Each row is a point. The points of each table are mixes of a few directions, plus a little noise. How many directions does each table use, and how many do they share? Where both have some left over, give the other angles between the two spaces (their principal angles), to ten degrees, smallest first.

First (4 x 3):
[[-25  -9   5]
 [-11  -4   3]
 [-22  -7   5]
 [ 60  20 -15]]
Second (7 x 3):
[[  3  -3   0]
 [-12  15   3]
 [ 10 -13  -3]
 [ -8  11   3]
 [  8 -12  -2]
 [-41  54  10]
 [ 39 -54 -10]]
Directions: first 1, second 1, shared 0; angles 70

First (6 x 4):
[[-15   5 -32  33]
 [  5 -36   4  11]
 [ 24  -4  51 -55]
 [-22  52 -36  18]
 [ 16 -18  30 -25]
 [ -8   1 -17  18]]
Second (5 x 4):
[[  6  21  20 -29]
 [-11 -37 -51  16]
 [ -1  -6   4  33]
 [ -5 -19 -32  -5]
 [ 11  43  60 -14]]
Directions: first 2, second 2, shared 1; angles 90

First (7 x 8):
[[  3  -5  -1   3  16   7 -12   2]
 [-27   7 -10   4  -6 -30  22 -26]
 [ -9  10   2   1 -11  -8   6  -4]
 [  4   2   3  -8 -29  -5  21   2]
 [  1  12   9   5   8  11 -21  11]
 [-21   0 -12   4   3 -24  16 -23]
 [ 49 -26  10  -8  19  49 -32  38]]
Second (9 x 8):
[[ 14  10   0 -16  -7   7   0   9]
 [ 20  12   0 -21  -5  10  -3  15]
 [ -1   4  -1  -3  -9   2   7  -6]
 [  6  14  -1 -16 -21   8  12  -4]
 [  7  27  -2 -27 -43  14  27 -11]
 [ 16   7   0 -15   3   6  -8  16]
 [ -6 -17   2  18  26  -9 -14   5]
 [-42 -41   2  60  41 -28 -13 -18]
 [-14 -15   1  22  17 -10  -6  -5]]
Directions: first 3, second 2, shared 0; angles 30, 40

First (10 x 11):
[[-18  30 -21   1 -21 -12  -9  10   6   1  12]
 [-11  -3 -12   1  -9  -7   1  -5 -10  13  16]
 [ 11 -10   7  -1   8   2  -1  -8  -4   0  -4]
 [-17   5 -10   3 -11  -3   6   7  -1   6  12]
 [ 22 -18  32   0  26  21  11   5  11 -18 -30]
 [ 44 -15  33  -6  32  12 -10 -13   8 -20 -37]
 [ 15  -7   4  -3   8  -3  -9 -14  -5   1  -4]
 [-16   2  -3   4  -7   4  12  12   3   2   6]
 [  3  -4  -1  -1   1  -2  -3  -6  -4   3   2]
 [-34  21 -28   4 -28 -12   2  12  -3  13  27]]
Second (9 x 11):
[[  1  -3   0   3   4   2  -2  -7   3  -4  -1]
 [-31  -7  -7  17  -4  14  18   2  12  -8  11]
 [ 28 -23   6  13  29   8 -27 -60  12 -24 -15]
 [  9  13   2 -16  -9 -12  -1  22 -13  14  -1]
 [ 12   6   3 -10  -1  -7  -5   6  -7   6  -4]
 [-39  11  -8   3 -22   4  29  40   0  11  17]
 [-15  -7  -3  12   2   9   7  -6   9  -7   5]
 [ 23   5   5 -13   2 -10 -13  -1  -9   6  -8]
 [ 11   6   3  -9  -1  -7  -5   5  -7   6  -3]]
Directions: first 3, second 2, shared 1; angles 70

First (10 x 12):
[[ -7 -14  -3  -1 -22  -6   6 -27  33  15 -34  12]
 [ -2   2 -18  20   9  -2  -9   8 -10  23  25  21]
 [  5  -9 -26  39  14  47 -12  16  -7  30   8  23]
 [ -3   3  -2 -14   0 -43   6   0   3 -12  10 -27]
 [ 18  37  26 -11 -15  17 -26  35  18 -17   7 -36]
 [-32 -26 -32   6   4 -22   6 -13 -19  -4  33  27]
 [ 17  10  19  -9  -7  19  -2  10  18 -14 -26 -34]
 [ 15  17   0   4  14  -5  -7  27  -5  -5  15 -36]
 [  0  -3  28 -25 -11 -31  24 -42   8   5 -40  19]
 [-13 -18   9  -8  13  26  16 -14 -40 -21   3  32]]
Second (8 x 12):
[[-20 -25 -25  13   3  21  -1  -3 -13  -3  14  24]
 [ -3 -13  -4   2  15  21   8   4 -24 -16   6  -1]
 [-19 -28 -24  14   7  28   2   0 -20  -9  15  21]
 [ 25  25  32 -18  10 -14   8   7  -2  -9 -16 -34]
 [ 29  24  37 -21  19  -8  12  12 -14 -19 -17 -42]
 [-19 -22 -24  12  -1  17  -3  -5  -8   0  14  23]
 [-16   7 -20  12 -44 -35 -22 -16  60  43   1  31]
 [ 21  29  27 -14  -8 -29  -1   4  21   9 -17 -24]]
Directions: first 6, second 2, shared 2

First (11 x 18):
[[ -7 -18   7   2   7 -24  13  13  -9 -18   3   3   2   3  42 -10   8  12]
 [-15   2  12   5 -18  -8   8 -35   9 -11  -3   6 -14   6   9 -11  -3   5]
 [  6  28 -11  25 -16  21   8 -35  32  27   7  19   6   1 -23   0  -7 -12]
 [-15  20 -12  22  24  -3   8   7   8   7   9   8  19   0   6   3  -8   7]
 [ 17 -16   2 -38 -17   2 -23  13 -21  -6  -6 -17 -19   2 -20   4   7 -11]
 [ 14  16 -10  22 -11  19  10 -20  26  26   7  18  10  -1 -14   1  -2 -12]
 [ 22 -22  -7 -14 -26 -22   6  14  -8  -6  14  12  -9  11  32 -15  19  -9]
 [  8  17 -17   4 -14   2   0  -8  11  15  13  13   1   7 -10  -2  -1 -12]
 [-34  13  -4   0  33 -21  -5  19 -16 -16   2 -11   6   2  10   4 -11  18]
 [ 12 -15   5 -44  -9   4 -30  17 -27 -10 -11 -25 -21  -1 -28   8   4  -8]
 [ -7 -25  36  14  47  29   5  15  -6  -7 -35 -25  21 -30  -4  19  -6  21]]
Second (8 x 18):
[[ 60 -17 -15   5 -27   0  13  21 -10  -1  -9  21  14  -5   8   9  15   0]
 [ 30 -34   1  -9  -7  14   4  24  12  27  21   4   3   0  19 -13  25 -29]
 [ 50 -20 -11   1 -21   3  11  21  -5   6  -1  16  11  -4  10   3  17  -7]
 [-11  -3   5  -4   7   4  -3  -1   6   7   8  -5  -3   1   2  -6   2  -7]
 [-59  13  16  -6  27   2 -13 -19  13   5  13 -21 -14   5  -6 -11 -12  -5]
 [-36  30   2   6  10 -11  -6 -23  -7 -21 -15  -7  -5   1 -16   8 -23  23]
 [  3  25 -10  12  -8 -15   3 -12 -17 -28 -26   7   4  -2 -14  18 -17  30]
 [-37   6  11  -5  18   3  -9 -11   9   5  10 -14  -9   3  -3  -8  -6  -5]]
Directions: first 5, second 2, shared 1; angles 90

First (11 x 20):
[[ -9   3  17   4  23  19 -26   3   0 -24 -19  -6   2 -16  -3  13  -4  -4
  -18 -24]
 [ -9  -6   9  16  18 -10 -34  32   6   0 -25 -14  16   5  35  -5  21  17
    2   5]
 [-17  18  13 -11  19  23  17  -5 -19 -22   1  19  -7 -33 -17  21  -3  19
   -8 -26]
 [  7  -3  -8 -15 -16   4  12 -42   8   4  21   3 -12   3 -28  -5 -16 -14
   10  -1]
 [-20   2   0  12  -4 -15  31  26 -15  16   3  19  18  28  13  -5  12  33
   17  22]
 [-25   5  -5  -8   4 -13  12  -4  -8  11  -7  12   1 -14  12  -6  14  30
   11   4]
 [ 19  10 -11   0  -9  -5  25  32 -19   4   6   7  -9 -15   8  14   3  -8
  -17   3]
 [ -6  -4 -18  13 -26  -6  17   5  -3   3 -25   0   1  24 -14  14 -37 -60
  -55   3]
 [ 49  -1  -6  -8 -15   6  12   3  -1   3  39  -4 -14  -3 -11   0   2 -15
   13   6]
 [-14  -4   6  -7   9   5 -19 -28  12  -5  -5  -5   0  -6  -7  -7  -2   6
    9 -10]
 [ 23 -24   2   3  -3  -9 -48 -22  39  13  12 -32   7  28  10 -33  10  -6
   38  17]]
Second (8 x 20):
[[-16  22  -2 -38  12  11  45 -20 -26  -1  12  36 -27 -37 -24  36   3  13
   -9 -17]
 [ 24   8  -4 -12  -4   7  21   7 -11   0  21   8 -15 -12 -10  13   0  -7
   -2  -2]
 [  3 -13   7 -16  18  -3 -19  -1  17  15  -3  -1  -5  38   3  21  13 -19
    3  17]
 [ -1  13  -6   7 -12   6  21  -1 -18 -12   5   6  -2 -33  -6 -10 -10  15
   -4 -14]
 [ -1 -17   0  50 -20 -12 -43  15  20  -8 -20 -37  37  21  25 -54 -10   4
    8   7]
 [  8  -5  -4  38 -22  -5 -17  14   5 -12  -5 -24  23  -3  14 -39 -12   7
    4  -1]
 [-11   3   0  -6   4   0   5  -7  -3   0  -4   5  -3  -6  -2   4   0   5
   -2  -4]
 [ -6 -10   8 -25  24  -3 -13  -8  15  18  -5   7  -9  35  -1  31  16 -17
    2  16]]
Directions: first 6, second 3, shared 2; angles 80
